Every row gives one point. Before rounding, the points of a table are all equally far from one centre. They may lie mostly on one side of it. Write the centre, to within rounding.

Points, 10 rows:
[[ -6  53  13]
 [-46  45  13]
 [ 26   6   5]
 [-36  53   8]
 [ -4  21  42]
 [-53   5  28]
 [-24  46  30]
 [-58  -1 -17]
 [-56  25  21]
 [-29  55   8]]
Centre: [-18  12   0]

Points (18 x 11):
[[ -3  27 -28  -5 -38   3  -8  48  78  39 -22]
 [ 20  20 -49   5   3  51  -8 -28  89  -6  14]
 [-18  33   0 -16  10  61   1 -19  31  29  55]
 [ -4  14 -41  33 -23  -4   6 -40  -3 -48  10]
 [  2  16 -29  13   3  60   1 -40  78  49 -10]
 [ 16  47  11   3  17  29 -45 -47  29  34  47]
 [-29  25 -22  23 -23  37  22 -73  51   2  14]
 [-18  53 -40   8  -3  51   5 -35  16  25  30]
 [  6  47  -2  21  30  19  20 -53  62   7  32]
 [-24  18 -10 -12 -11  33  28 -58  41 -33  29]
 [-17  23 -20 -26  22 -16  26 -71  44  15  25]
 [-32  40 -13  18  33 -26  25 -25  78  -4   5]
 [-40  68 -18  20  12   0   2 -36  47  31  36]
 [  5  52 -13 -24 -13   6 -59 -40  73  40  25]
 [ 31  26 -26   8 -29  39 -11 -58  38  61  -1]
 [ -8  24  12 -19 -16  51   3 -41 -16  15  -8]
 [-18   4  -5   5   5  37  42 -50  67 -21  24]
 [-49  45  13   2  36  38 -19 -30  18   8   4]]
Centre: [ -5  -2  -9   6  -9   0 -16 -11  38  13   8]
